Rows are points. A path goes straight from each point to the next, and from the last back to the first. The post is the endless flat space through its rows: a point in 2 columns, a line in 3, a plane in 4, and so on, so that a path can go around it. Count how often the path circles the post. Going back the other way cancels.

Post, 2 rows:
[[ -4  14  -1]
 [ 12 -40  -4]]
Path (23 x 3):
[[-32 -28 -20]
 [-29  59  17]
 [ 21 -42  13]
 [ 10  32  15]
 [ -9 -41  28]
 [ -6 -37  14]
 [  8  17  43]
 [ 32  34   4]
 [ 47 -53  14]
 [ 41  -2 -31]
 [-13  20 -30]
 [-32 -52 -15]
 [-11 -24  23]
 [ 41 -18  30]
 [ 29  -1  -7]
 [ 38   9   8]
 [  7  11 -16]
 [-13 -19 -48]
 [-46   8  11]
 [ -6  15  28]
 [ 22 -39   6]
 [ 34 -60 -18]
 [ 15 -49 -19]]
Times around: 3

Post, 5 rows:
[[  1 -15  -4 -28  12  15]
 [-26  29 -15 -10  11  -4]
 [-14   3 -23  30 -60  -2]
 [  4  -5 -16 -10  18  -8]
 [  7 -11  32  17  11 -38]]
Path (24 x 6):
[[ -2  40 -47  16 -20 -41]
 [-14  33  11   9 -53   1]
 [ 39 -35  32  43  -3 -37]
 [-29   0  31   6   6   5]
 [-18   8 -20 -24  51 -10]
 [-38  18  21  11 -14 -22]
 [-19 -23  28  40 -10 -30]
 [  1  -9  -1  25 -13   0]
 [ 15  -2 -11  -7   0   4]
 [  5  -4  15  14 -15 -23]
 [-11 -13  37  10 -16 -24]
 [-20 -10 -20  30   0 -39]
 [  2 -14  27  21  -9 -16]
 [-16  19  -8   5 -22   9]
 [-19  21   7 -18  10  -5]
 [-17 -14  58 -27 -23  -4]
 [-27  44  44 -20  -4  10]
 [  9  -8 -20  23 -17  -6]
 [-29  13  -7  -3  20   3]
 [-23  11  33 -17  13  36]
 [ 28 -19 -18  33 -26   5]
 [-22 -19  35 -16  39  12]
 [ -7   1  20  16  -4   3]
 [  6  26  15  -1  49 -41]]
Times around: 1

Post (7 x 8):
[[  9 -14  37  20 -14  17   4 -29]
 [ 21  -9 -19  14 -16 -26  32  30]
 [ 28  17  -5   7  12  13  -3 -15]
 [ 13 -26   1  -6  13 -28  -5  12]
 [  7 -12 -22  25 -20 -19  10 -10]
 [  2  20   3 -14   9  59  21   6]
 [ 14  -2   5   5   1 -15 -25   9]]
Path:
[[  2 -25   1  13 -25 -36   5 -18]
 [ 13  35  15 -20  60   1 -47   3]
 [ 39  30   2  47 -10  34  45  17]
 [ 43  -5  -7  14  -2  22  -8   3]
 [ 26 -25   1   0  -9 -15   4 -20]
 [ 26 -14  25 -13  11 -51  -1 -28]
 [  9  41 -30  29   1 -14 -36 -13]
 [ -9  -1  23  33 -14  -3 -18  29]
 [ -4  -3 -11 -31  44  49 -16  -9]
 [ 16 -37   9 -10 -10 -36 -22  53]
 [ 34 -11 -39  26 -17 -39  38 -48]
 [ 16   7  24  24 -42 -13  40  16]
 [ 13 -14  51  17 -13  -5  35  28]
 [ -3   2  40  15  -8  35 -21  10]
 [ 49  25   6  22 -18  60   4 -11]
 [ 29 -26  -5 -17 -19 -23  38  16]
 [  1  26  -6 -13  -4  10   3 -33]
 [ 29   4   7  10  27 -11  -9 -41]
 [ -9 -23  11 -24  49  11  -4  41]
 [  8 -17 -46   6   0  -1   0  19]
 [ 17 -15   1 -11   1  23  -8 -53]
 [ 28  -4  -2  11 -11 -28  15 -23]]
Times around: 4

Post (10 x 11):
[[  9 -11   9  27  -7 -17 -22  -4   4   9  11]
 [ 17   0   3   0 -21  -4  -7  -2   6  -4   2]
 [ 10 -21   7 -16  23 -14  27  15 -17  14   3]
 [-17   8   5  -6 -22  -6 -25  20  -6 -11  18]
 [ -5  11  12 -13   8  10  17   8  -3  -8  -2]
 [  2 -10   0 -13  -1   0 -17   4   1  -2  -2]
 [ 21  14   7  -8  26   0  19 -11 -31  29  -8]
 [  4  -9 -11 -28  25   3  15  56  -7 -35 -19]
 [  3   9  -6  13 -25  -4 -32  -8  21  16 -28]
 [  0   5  -9  -9  -4   5   9 -17 -13  21  24]]
Path (24 x 11):
[[-16  -7   5  18 -16   3   1 -21  38 -27  -6]
 [ 31  14   5  -5  17  17  29   3 -42   2   8]
 [ 25 -16  -5   1  -1  -6   0  25  -1   6  -5]
 [-21  37 -23  -9   2 -10 -12  14 -15  24   9]
 [ -1  60 -11  15 -20 -11 -27  -1 -27  28 -27]
 [ 20  18  27  19 -12   3  -3  -5  -3 -12 -10]
 [-14  24  -6  20  -7  13 -23  21   9 -14 -11]
 [ 17  16 -11  -2  26   2 -20  26   7 -18 -18]
 [ 16  -5 -14   6 -14  -8  -1  -3  22  -9  -2]
 [ 27 -45  16 -18 -33 -14   0 -10   2 -19   6]
 [ 21  22  34   9 -13   9  21  11   1 -24  -2]
 [ 31  14  32  21  19  -2  -2 -11 -14  27   3]
 [ 13 -12  -8 -18   5  26 -10 -24  11 -27  34]
 [ 14 -15 -32  -8  17   5 -37  26  -4  -6 -22]
 [  5   3   2  11  -3   6  18   5   4   9 -11]
 [  7  39   2  15   6   8   2 -27 -11  20 -10]
 [ 41   6   3  -3  -4 -10 -23 -15 -20   4   8]
 [ 28   5   6 -20  -1  -3  25  18 -11   6   2]
 [ 29  16  11 -19  -8  19  17  14 -17 -16 -11]
 [  8  38 -32 -17 -20   2 -12 -14 -34  26 -11]
 [ -8  12  15  27 -11 -12 -31 -37  27  34 -26]
 [ 37  -9  42  13 -12  -7   8   5  14 -20  16]
 [ 14 -51  23 -17  17 -38  35  38 -12  23  -4]
 [-10 -49 -12 -13   8 -11   4  29  -1  -8  -1]]
Times around: 0

Post:
[[ -6 -13  -6   7 -16 -18 -15 -15  10  16  -4  -6]
 [-16  12  21 -13 -12   3 -37  -8   8 -11 -23  13]
 [ 37  49 -21 -13  22  16  -4  -3 -19 -20  10  -3]
 [ -9 -14  28  31  -8 -14 -11  -8   8   5 -21  -1]
 [-34  16  27 -13  -5 -16 -25 -14   5   4 -32  -7]
 [-14  -7  22  18 -15   6   1 -13  11  21   5  -2]
 [  8 -25 -13   0   0  10  20 -22  -5  -1  -5   8]
 [-18 -18  -1  22  -9   3  -3   6 -10  13  -1 -10]
 [ 18 -14 -22  23  -8  10  27   5  21  -5  -2 -26]
 [ 26 -25  -9 -10  -7   5  11   1   0  13  -3  -3]
 [  9  -7 -16  16   7   7  14   6   7   9  -8  18]]
Path, 23 rows:
[[ -3   1  23  32 -12  14 -21  -7  16  -2 -15 -21]
 [  0 -37   9  60 -23  -5  21  13   2  13 -11 -15]
 [ -6  33   2  15   6 -20 -28  15 -23  -5  -5 -12]
 [  4 -13  -7  26 -16   3  28 -12  11   5 -20 -17]
 [  6 -17  13  15   5  -1 -13  -6   8  38 -10 -12]
 [ -5   4   2  15  19   8  31   7  33 -11 -11  -2]
 [-13  -9  -1   7 -21 -31 -37 -12   1  -8 -18  10]
 [  1 -14  29  36 -21   2  11 -16   2  -1 -22 -15]
 [  5  -5  11  31   1  12  -5  -6  -8  -3 -15  -2]
 [  9  11  27  -7  11  10 -11 -27  -3 -22  -1 -31]
 [-31  15  19  27 -10 -15  23  -3  30 -18 -12 -28]
 [ -5 -43 -17 -15   6  11  46   0 -35  20 -15  40]
 [ 21  20 -31  26 -15  14 -17  11  -2  25  21 -13]
 [  4 -34  24   1  -1  33  -2 -25   4  15  -2   1]
 [ 20  16  -7 -35   5  13 -11   4   4  -8  11 -12]
 [ -4  -2  -5 -21 -33 -25   1 -12   5   9  14 -46]
 [ 11  -1 -10 -34 -12   4  -1 -11 -33  20  -8  -7]
 [  0   6   2 -11 -23 -31 -57 -22   2   9  -7 -32]
 [ -4 -11   8 -28 -10  -7 -21 -31   5  10   1 -16]
 [-11 -32   3  14   6 -14   7   2 -38   1  -7  11]
 [-30 -34 -15  10 -16  -4  -5  -5 -20  27 -14  41]
 [ 44  16  34  13 -14  11 -36 -35 -33  12  26   2]
 [ 31   3   5 -30  15  12   3 -14 -17  12   7 -17]]
Times around: 4

Post, 17 rows:
[[  9  11   6   3   7  -7  13   3  12 -15 -22  -1 -15  19  -7  10   0 -35]
 [-14 -16   7  -5 -42  -7   4 -23   3   6  26 -15  14  15  16   9   4 -13]
 [-13   3  26 -15  13 -20   0   3  38   6  19 -11 -28 -29 -21  10  -7   5]
 [-15  21 -16 -20  23 -22   3  37   6   1  29  14  23  39 -13   9 -27 -19]
 [ 13 -27  14 -12 -16  23  31  -9  17  -9   1 -19  -9   2   4  25  27  -8]
 [  3 -13  10 -30  33  29 -21 -19   4  -4   0   4  -1   0   2  -2  24   6]
 [  2   1  -2 -13 -10  21  25   9   1  38   2   0  -2   3  25   9 -15   4]
 [  6  -9  -9 -23 -16  28  12  -4 -15   9  13  15  -8  -3  -4 -14   9  12]
 [-12  -9  33 -14 -12   5  16  -6  20   7 -28   1  12  18   7  12  -2  -3]
 [-11  -7   9 -11  27 -12  -2   1  16 -23   6 -24  -8   4 -12   5 -36  -8]
 [  8  -3   7 -27 -22 -29  12   3 -13   0 -15  34  18 -23  15  22  30 -19]
 [  1  27  14   3 -21   8 -22  -8  13 -15   3   5   5  14 -10  14 -23  29]
 [ 14 -23   2 -15  12 -34  -6 -35  17 -12   2  26  21 -10   4  -5  16   7]
 [-10 -21  18   0   8  17 -20   7  31   8 -25 -18  -2  -1 -10  11   0  12]
 [-14  16  17 -22   9  11 -17  18  29   2  22 -34  24  -6  -2 -12 -14  10]
 [  4  -2   7 -18  -9   5   8  -9   1  18  10 -13   8  -9 -26  10   0  -3]
 [ -7   1   0   8   9   8   3 -20  -5 -13 -17   3  -7 -14  10   5  25  28]]
Path, 27 rows:
[[  4   1  11   5  10  31 -20 -10  56 -38  -5 -37  36  11  -6  13  -6   7]
 [ 10   2  12 -17 -26 -13   0  -8  10 -20  22  -9  36 -18  -6 -20 -39  -5]
 [  0  37  19 -24 -14  -7  -4  21  12 -17  -6  48   8  25   0  44 -12  -3]
 [-14  -8 -16 -13 -11  16  -9 -34 -17  22  -8 -11   4  -3  10   1  36  12]
 [ 14   1   1  -3  18 -22 -32  10  18 -10   3 -46  25 -36  10  -4  33  15]
 [ -3  -7   2   6  39  10  18   1   2  27  -9  -7 -26  12  26   4   4 -21]
 [-29 -31   5  15 -30  23   1 -39 -23  38 -11 -46   2  -9   7  -4  -2 -28]
 [-13  35 -10 -12  17  -4  26   1  14   5   0   6 -21  11  19   5  14 -49]
 [  3  -7   6 -33 -19   0  19 -23 -18  21 -26  14  22   5  27  -9 -25   7]
 [ -1  11   9  -2  -5  12 -22   6 -10  11  -9 -20 -29  26  -9   6  -9 -23]
 [ 13  -8   1 -10   5 -18  -3   2   2  -6  39  23  28 -29   1  10  15  35]
 [-29   2  44 -26 -16 -18  -2 -25  12 -26  13  28 -16 -31   9  20 -13  27]
 [-31  -4  -4  -4   5   5   5   0   3  12 -15 -10   3   8  -7  28 -34  -5]
 [  6  -3   0 -33 -12   0   7  -7   2   7  22  27 -28   0   5  26 -19  12]
 [-28  17  11 -17  11  -3   4  -7  -2   6  40 -24 -40  -6  18 -13  -4   2]
 [ -3  24  32 -43  -9   8 -15 -12  -5   1   4 -21 -21  16  -2 -27 -60  -9]
 [-19  32   3 -29  18 -46  -6  11  19 -25   4  28  20  -7  -5   1  -5  20]
 [ -9 -36  -4 -19   3  11 -27  -2  11 -14  25   5 -11  -5 -32  29 -10  16]
 [-11  -3  27   0  -6 -15 -22 -21  36 -43  23 -16  16 -32   0  -9   0  41]
 [  0   8  13  12  21  -8  -4   9  13  19   0   3 -27  22 -13  20  21 -15]
 [-10 -20  22 -35  -8  22  14 -22   8  15  14 -40 -23  26  -5   9 -25 -21]
 [  3 -15   3 -18   3  -6  11   0  26  57 -24  -8  10 -16   6  38   1 -13]
 [ 18  15   3 -37 -21  43  -9   4 -10 -31  12  -5  26 -29  10  -6   9 -12]
 [  0 -17   9  -8 -23  17   2   2   7  -8  15   1   9  18 -18  17 -14  10]
 [  9   2  14   4  -1 -16   7  -8  18  10  14 -15 -11  16  -1   1  -7 -31]
 [  5  -9  17 -10  12  -9  17 -21  29 -18  21 -45 -27  -7 -15  31   3   3]
 [-13 -25 -14 -15  -6 -17  -6 -15  16 -13  25 -12  23  -2 -19  11   1  24]]
Times around: 0

Post (17 x 18):
[[-10  -8  -6 -19   2 -20   6  14  -1 -14  -3  -8  -1  21  34  42  18  -3]
 [ -3  22  -5   6   5 -27 -25   8   9 -19  18  24  -2   9  17 -15  -2  -4]
 [-23  -7 -11 -18  16  15  -1   7  -9  10   3  -6   0 -21  21   0   1  -3]
 [-28 -30  14 -17 -10 -17 -23 -18   3   0  -6  -5   3 -17   1   1  -6  14]
 [  1  16 -19 -24   1   3 -26  10   5  -1   3  16  -6   1 -20 -13 -30   0]
 [ -2   2  -5  10  -6   7   3 -24 -18   8  13 -17   2  10 -10  17  -4 -24]
 [ 14 -44  25  17 -10  -3  18 -33  23 -14  24  -5  -3  16 -38   2  -9 -52]
 [ -8 -24  17 -16  -4   1   7  -6 -18  -6   6   2   1   4  -3  -8   7  20]
 [-14 -23  -4 -18  21   2 -25 -21 -28 -14  -1 -19 -12   0 -21 -11  17 -23]
 [ 19 -44  -5 -17 -20  -3 -38   2 -23   6   1  -6  -4 -26   4  19  -6  -6]
 [  0 -44  11   3  -4  -4  -6  16  17  -9 -23  31  23   7 -15  13 -13 -14]
 [  9 -24 -35   4  13 -28  -9  53   7   7  -4  -1 -31   9 -11 -15  -7   4]
 [-19  27 -19  -4  -5  16  -3   0  -2 -22   7   3 -23  -6   0 -19  47   3]
 [ 20  36 -16  -3  -7 -13  13  -8  17   6  -9  29  -9 -20  12  12   6 -25]
 [ 17   3  35  -1 -15  -8   5  23  -8  -5  -8   8  -5  15  -1 -23  -9  -8]
 [ -6  21  41   3  -6 -12 -19  -4  27  30   8  14  11   6  16   4   6  14]
 [-12   9  -6  -7   0   4  29  -4   0   5   4 -22  38 -19   7  36  27  -2]]
Path, 24 rows:
[[ -8  -8  -3   5   6 -16  -9   2   7  47  31 -34   2 -23 -20   7 -16  18]
 [-17   0  -1   2 -13 -33 -27  15  -3   6  18 -20  12  24  -8  33   1 -15]
 [ 26  27 -58   0 -23 -28  31  -7 -13  12 -12   2  18  10 -25  11   5  13]
 [  0  -2 -24  -5  -7 -32 -26  10   9 -19 -38  -3  24 -32  30  25  -1   5]
 [-26  -2  20  24   5  -9  26  -5  42 -21  18 -13  24   6  11  33  14 -29]
 [-26  12  27 -14 -11  12  11 -20  -5 -13  15  20 -10   8 -18 -27  -7 -18]
 [ -9  -2  17 -17 -17  28  27 -32 -10  13 -14 -28 -18 -43   7  -5  14 -59]
 [  2 -35   0 -36  -6 -32 -15 -11  15 -16 -14  25  -9   3 -10  -8  -3 -10]
 [-14   5 -10 -12 -13   0  15 -10   2  10  18 -33 -31   3 -20  14  29 -14]
 [-24  -7  16 -39  33 -18 -15  12  -8 -19 -19  12 -30  16 -15 -14 -10  28]
 [ -3  11 -18   5  18 -11   6  35   5   4  -5  -3 -16  -4  11 -18  15  19]
 [  1  17 -20 -30   9 -20   6  20  -5  19 -11   4  -7  -3   7 -30  -1  21]
 [ 19 -29 -20 -39 -44 -45 -10 -11  -5   1   7 -16  32 -37  19  60  10  12]
 [ -9 -10  15   0  -3  11 -23   5 -31  35 -14 -15  13  -4  -3  -4   7  34]
 [ 11 -16 -55  14   9  27   0   9 -24 -11  21 -34  10  -7 -17  29  -6  -2]
 [ 10 -27  12   7 -38  12  -6  -1   1  -3  13  43  34 -22  -1  25 -14  15]
 [ 21 -14 -13  -8  24 -50  16  -7  27 -26  -5  -3 -12 -12   1  29  29 -32]
 [ -8 -44   3  43 -17   6 -24   4  22   6 -13   7  11  -6 -27 -29  -8  19]
 [ 28  49 -32  -5   5  -9 -16 -12  24 -31  33   6  30 -15   1  -7  15 -36]
 [ -3  34  12  14   6 -20  -2 -35  20  13 -29  -2 -23   3   6  19   5 -42]
 [-32 -14 -18  -9  -4  23   4  12  24  -7  18 -14  16 -27 -17  21  29   8]
 [-30 -31  31  -8   1   2  13 -13 -17   4  17  -8  10  -7  19  -4  26 -23]
 [ -2 -32 -16 -33  -4   7  34  -8 -21 -19  -7 -14   9  -5   6  -8  -9   9]
 [  2  41  37  -5  15 -10 -15 -36  13  22 -47  -4  -4 -33  27   6  21 -33]]
Times around: 2

Post:
[[  7   4  13  17 -28   6  10 -12  -9   7 -14  -2  -1   6 -19 -12  -1   1]
 [-17  25  10  -8   0 -15  17 -17  -9   9   9  -3  -5   0  -9  -7  19   2]
 [ 13  30   6 -11  28  -1 -12   3  -4 -25 -24 -10  15  12 -13  39 -33   8]
 [-15   1   2  -9 -11  -1  12  12  -7   1 -15   2  -6  12  -9 -15 -13  15]
 [ 11   2  -6   9 -11  13   3  15  12  -2  -5   4   8   5  -5 -11   3  23]
 [ -5   3  25   1  -6 -11   5 -11  -7 -15  -9 -25  -6   5  10   6   7  -4]
 [ 12 -16 -18  29  -2 -23  12  13  12   3 -25 -38 -20 -33 -12 -15 -13  -8]
 [-12  38  36   4  13  -4  13  -5 -28  -6  -3 -16   3  31 -20  -3   2  16]
 [-18   8   3  12  -7  -7   2  -1  -1  -3  11  14   3   0  18   3   3  -8]
 [ 12  -6  13   6  -6 -24   5   3  -7   2 -18  -8   9  16   4   1   0  -4]
 [ 14   9  -2  -6  -3  -4  -5  11 -11  -8 -16   8   1   5  -5 -14   6  -8]
 [-44  -7  28  -3  15  21 -21 -38 -49  -3   9 -45  26 -24 -17  42   4 -19]
 [ -6  16   9 -24  -9  -3 -23  12   0  36  -5 -14 -10   3  10  -1   7 -10]
 [  2  -5   7  11  -1 -20  17 -12  -9  -5  -6 -23   5 -14  18 -13 -22   7]
 [-17  -7   5   2 -11 -14  -8  -2  -7  -1  19 -35   5 -11  -7   5 -12   8]
 [ -2   1  12  11   6 -11 -15 -18  -3   8  -5   1  -3  -3   8  -8  -1  10]
 [ -3 -13  -5   8  -6  -3  10  -5   7   7 -10 -30  -9  11  -8 -20 -13 -13]]
Path:
[[-37  11  23   3  -2   2  -4  -9 -17   4  22 -16  -9  -2   4  -3  -1  -2]
 [  6  12  12   7 -26  23  -3  10  34 -10   5  -2  -4  21   5  -9 -20   5]
 [-39   3  -3  15 -11   1   3 -27 -21  19   2 -14  -6 -32 -21 -30  17 -21]
 [ -2  10   5  15  11 -30   6 -18 -11 -16  -1 -33  14  10 -17   9  -6  14]
 [-24 -18   8 -10 -22  -2 -24   1 -17  19   0 -17 -11   2  -2 -14 -20  11]
 [ 26  -2  -7 -19   8 -26  22  -9  -2  -1 -13   9  17  19  -3   4 -28  26]
 [ 15  -6   1  -3  -4 -16 -11 -13   0  -2  14 -21  25 -31  11   2 -51  39]
 [-31  -7   3  -6 -11  39   7 -11  -6  23   4 -40  14  -2 -16  -6 -16 -16]
 [ -2 -22 -20   5  16 -34  -7  12 -18  -6 -16  12  24 -10  13 -29 -17   5]
 [-20   0   3   9   6 -35  14 -21  -9   2 -15 -15  -6 -46 -12 -17 -12  -1]
 [ -8   8   6 -24  -8  -8   5   8 -18 -22   9  -1  12 -12   0 -17   7   4]
 [-14   9   7  -1   2 -11  -5  15  -8 -10  -5 -22  10  -5  -1  22  -6   0]
 [  5   3   7  18   8 -10 -10 -32 -36 -27 -13 -26   9 -24 -18   6 -25  -4]
 [-20  26   0 -22  10 -31 -16 -29  -7  25  28  -3 -11 -11   0  22   4   2]
 [-13   1  14   6  26 -14  41  -2 -28  -7  15   5  22   1  20 -22 -28  29]
 [ -7  -2  23 -24  -1  -6 -11  14 -20  18  -8 -34   5 -20  -2  14  22 -42]
 [ 19  26   1  -1 -14   6  10   6   2  -5 -29  11   2   8 -12  -1  -3  -7]
 [-51   8   4   4  -6   9   5 -17 -10  -2  14  -7   9   4  -2  20 -28  -5]
 [ -3  10 -15  16   3  16   5 -29   0   9   6  -6 -19 -13 -12 -60   9  22]
 [ -5   2 -23 -20  13  -4  -1  -4 -22   3   2  27  27  -9   6   8 -32  -6]
 [ 30 -10   6  -3  42  -6  -3 -18  16  -2  10 -41  23  -5  -2  -8   1  35]
 [ 22  -9  19 -14   3 -28 -13  -6  -3  -1 -19  -3  21 -16  -8   8  -2  14]
 [ -5  13  17  13  -1 -19   2  -4   3 -18  -7 -20  -7  17  -7  -1   4   2]
 [-24   5   8   8   3  -4 -11  10  -9 -30  -3   7   4  21   2  12 -19  28]
 [ 13  -8 -10 -17 -10 -12   8  19 -14   0 -26 -12 -12  10  19 -20 -12 -16]
 [  6  18   5   6   0  11  -8   3  -7  -7   4   6  -7  -5   1  -1 -18  10]
 [ -5 -17  18 -26 -21  12 -15 -15  -9  14 -13 -24  -7 -22 -14  11  -4 -22]
 [-24   4  35  11  -1  -3   8 -19  -9 -10   2 -42   6  21 -12  -8  -8  17]
 [ -9  -4   6   7 -23 -22  14   1   5  12  -5 -16  20  37  10  -4  -4   3]
 [ -1  28  -5  16   3 -11  12 -10   1  -7   3   4   7  17  -9   9   9  -1]
 [-11  17 -11 -15   8   6 -11 -26 -10  42   9  17  -6  -3   1 -12 -21  20]]
Times around: 5

Post:
[[  3  16   9  -5  15  -2   7  13   7 -38   6  12   7 -14   4  -2   0  14]
 [ -9  -9  -4 -13  15   2  23  15   5   4 -12  24 -13   1  -9  33  28 -16]
 [  7  17  37  14   1   4 -20 -10  25 -13  14  -2  -4  -7  33   8 -20  -4]
 [-24 -11   3 -12   5 -19  17 -21   3  10  -3  23   2   3 -11  33   5  17]
 [-15  28   9 -15 -13 -19 -28   3  11 -28  -2  -8  36  10 -15  13   7  14]
 [ 24  -8  -9  36   2   8   2   2 -12  23 -11 -23   0   5   7  -7  -5  28]
 [  0  19  12  12  -2  24 -19  10   0 -18  21  23  -4 -11  -2  -3 -11   1]
 [-12 -13 -25  -8  -3 -13  38  -5 -11   2  -5  12   7 -15   1  32   6 -16]
 [ -5 -14  -8   6 -16 -15  16 -23 -13   6 -34 -23 -22  13   1  -5   4  -5]
 [ -5 -10 -16 -12 -13  -4 -20   9   3 -36   2  -4   7   1  26   5   9  21]
 [  6 -31   7  18  -7  -4  -1 -24   0   9 -25 -18   0  -5  -4 -16  15  -2]
 [ 16  32  11  -4 -16  -2  -6  16  18 -25   3  34  11  -8  17   3  -4   2]
 [-14 -25   1 -27 -14   4  37   3   3   8   7  -7   1   8  -6  24  12  14]
 [ -9 -12  -3 -33   4  -1  28 -14 -21   0 -12   9  15  17  -8  41  22  -1]
 [  9  -9  12  17  -8  13   5   3 -25  19 -20 -11 -16 -24  15  11  22   6]
 [ 16 -17 -16  18   8  29  -7 -12   3  29 -33 -25 -12 -27  18 -13  -8  13]
 [ 29 -17 -24  11  -4   1   3 -17 -11  12 -16 -31 -15  -9 -15   4  24  23]]
Path, 26 rows:
[[ 14  -6  39  10   3  -5  21  -6 -12 -16  -1  -2 -20   5  34   4  -7  11]
 [ 14  -7  52  28 -26 -12  -2  15   3  36 -13   3  26   1  20  19  -3  -5]
 [ -4 -18   7  19 -18 -34  19 -15   3  -5  -3  20  16 -29 -14  26  17   8]
 [-33  16   9   3   3  17 -17  11   7 -17   5  -8 -25  10 -12   7   0   3]
 [ 18  35  12  13  -2  33  12  20 -14  37   5  28 -15 -24  -9  27  26  -9]
 [  2 -14  25   0   2  23  12 -10 -12  20  18  -4 -14 -26  -5  23  15  -7]
 [ 23 -21   3  15   6  18 -36  11  21   4  -5 -16  -2  -5  17  13   6   0]
 [ 21 -25 -21   7 -33  18  16   1 -15  -4  17 -20   3  27  35  28 -20  32]
 [  5  21  -1  11   1  43   7   8  -9  -2   7  -9  -4 -21  -7  10  10 -28]
 [-21  -1   9   1  10  19  -3 -20 -13  25  12  -3 -25   8  36  13 -12  13]
 [ 19 -10  13  -5 -10 -13  15 -27  -3  33  -5 -20  -4  10  30  15  -7  38]
 [-14 -11 -24 -25  42 -50  15 -17  29  -6 -57  36  -1  -4  22  30  17   7]
 [ 15 -37  15 -21  -9 -21  45  17  -2 -25 -24  24   5  -2  15  19  30 -51]
 [  9  -4   5   4   3  17 -12  -5  -8   3   6  12  17   9 -15  23  14  34]
 [ 22  -7  20  18  -6  52  -9  10 -14  13   5 -11 -14   3   6  -4  18  -4]
 [ -7 -44  11  -9  -3  -4  18 -21  15  13  -1 -20   2  19  41   9   6   8]
 [ 17   8 -14 -10  33  60  -5  52  11  12  -2   2  -7 -17  32  27  27  12]
 [-30  36  -7  11 -16  -8  -1   6  -9 -15 -22 -13   9   0  -2  22   5  -8]
 [-10  25  24  33  15  -7 -34 -20  45  13 -18  31 -20 -16 -24   0  -9  10]
 [ 14  -5 -11   7   0  35 -22 -13  -4  -4  14  -5  15  15   4  -6   0  34]
 [ 18   9 -15   9 -24  -6   0 -25   0  17   4  -7  12  -1  -7  -1  -4  16]
 [ 25  -2 -17 -13  -8 -26   0  -5  17 -13  -9   3  -9  -4   9  15  -3 -17]
 [ -7   2 -14   4 -22 -19 -12  17  15  13  -4 -14  22  -3  16  33 -19  21]
 [ 20 -12   2 -25 -26  49 -17  -1 -19   8 -29 -27 -23  -5   6  -4  -9  34]
 [-13 -20 -29  -4  10  -7  -6  12  -2   2   8 -37  -8  -5 -13  30  -7  -1]
 [ 15 -30  -3   7  29   1   1 -19  26  -6 -31 -16   3 -41  24  12  -1  -9]]
Times around: 3
